Rows are points. The points of each table are mixes of a few directions, plus a little noise. Count the directions of each table, and those that both share. Where both have some left over, give the other angles between the two spaces (their principal angles), to ten degrees, smallest first.

First (6 x 3)
[[ 0.45 -0.06 -0.07]
 [ 0.39 -0.10 -0.21]
 [-0.22 -0.20 -0.82]
 [-0.41  0.10  0.25]
 [ 0.00  0.15  0.54]
 [-0.22  0.10  0.30]]
Second (4 x 3)
[[ 0.40  0.00  0.15]
 [ 0.56  0.03  0.30]
 [-0.49 -0.07 -0.44]
 [-0.47  0.04 -0.02]]
Directions: first 2, second 2, shared 2

First (7 x 6)
[[ 0.03  0.09 -0.29  0.17 -0.15  0.32]
 [ 0.07  0.02 -0.12  0.06 -0.05  0.13]
 [ 0.03  0.18 -0.57  0.33 -0.29  0.63]
 [ 0.16 -0.35  0.82 -0.52  0.47 -0.91]
 [-0.16 -0.01  0.20 -0.09  0.08 -0.22]
 [-0.52  0.28 -0.22  0.23 -0.21  0.24]
 [ 0.38 -0.21  0.17 -0.17  0.16 -0.19]]
Second (6 x 6)
[[ 0.26 -0.11  0.44 -0.24  0.24 -0.07]
 [ 0.24  0.00  0.03 -0.01  0.03  0.26]
 [-1.29  0.50  0.00  0.25 -0.24  0.01]
 [ 0.48 -0.27 -0.26 -0.02  0.00 -0.23]
 [ 0.51 -0.26  0.14 -0.19  0.17 -0.18]
 [-0.21  0.14 -0.35  0.22 -0.21  0.21]]
Directions: first 2, second 3, shared 2

First (8 x 11)
[[ 0.21  0.12 -0.10  0.12  0.57 -0.10  0.59  0.33  0.31 -0.04 -0.01]
 [-0.16 -0.09  0.08 -0.09 -0.44  0.08 -0.45 -0.26 -0.23  0.04  0.01]
 [ 0.15  0.08 -0.07  0.09  0.41 -0.07  0.42  0.24  0.22 -0.03 -0.01]
 [-0.46 -0.26  0.22 -0.26 -1.25  0.22 -1.29 -0.73 -0.67  0.09  0.02]
 [ 0.19  0.11 -0.09  0.11  0.52 -0.09  0.53  0.30  0.28 -0.04 -0.01]
 [ 0.24  0.13 -0.11  0.14  0.65 -0.11  0.67  0.38  0.34 -0.05 -0.01]
 [-0.04 -0.02  0.02 -0.02 -0.11  0.02 -0.11 -0.06 -0.06  0.01  0.00]
 [-0.13 -0.07  0.06 -0.07 -0.34  0.06 -0.36 -0.20 -0.18  0.02  0.01]]
Second (9 x 11)
[[ 0.22  0.07 -0.01  0.16  0.58 -0.04  0.43  0.17  0.24  0.02  0.04]
 [ 0.21  0.16 -0.10  0.06  0.12 -0.25  0.21  0.08  0.11 -0.09  0.06]
 [-0.43 -0.24  0.22 -0.29 -1.55  0.01 -1.56 -0.89 -0.81  0.12  0.09]
 [-0.14 -0.02  0.19  0.00 -0.15  0.55 -0.30 -0.37 -0.12 -0.24  0.03]
 [-0.09 -0.19  0.07  0.03  0.25  0.10  0.05  0.10  0.00  0.29 -0.05]
 [-0.06  0.14 -0.20 -0.13 -0.09  0.04  0.37  0.36  0.18 -0.34 -0.17]
 [ 0.35  0.22 -0.03  0.18  0.42 -0.23  0.35  0.03  0.21 -0.11  0.15]
 [-0.08 -0.12 -0.07 -0.02  0.32  0.00  0.36  0.40  0.15  0.19 -0.15]
 [ 0.05 -0.03 -0.04  0.01  0.11 -0.18  0.09  0.11  0.02  0.16 -0.01]]
Directions: first 1, second 4, shared 1
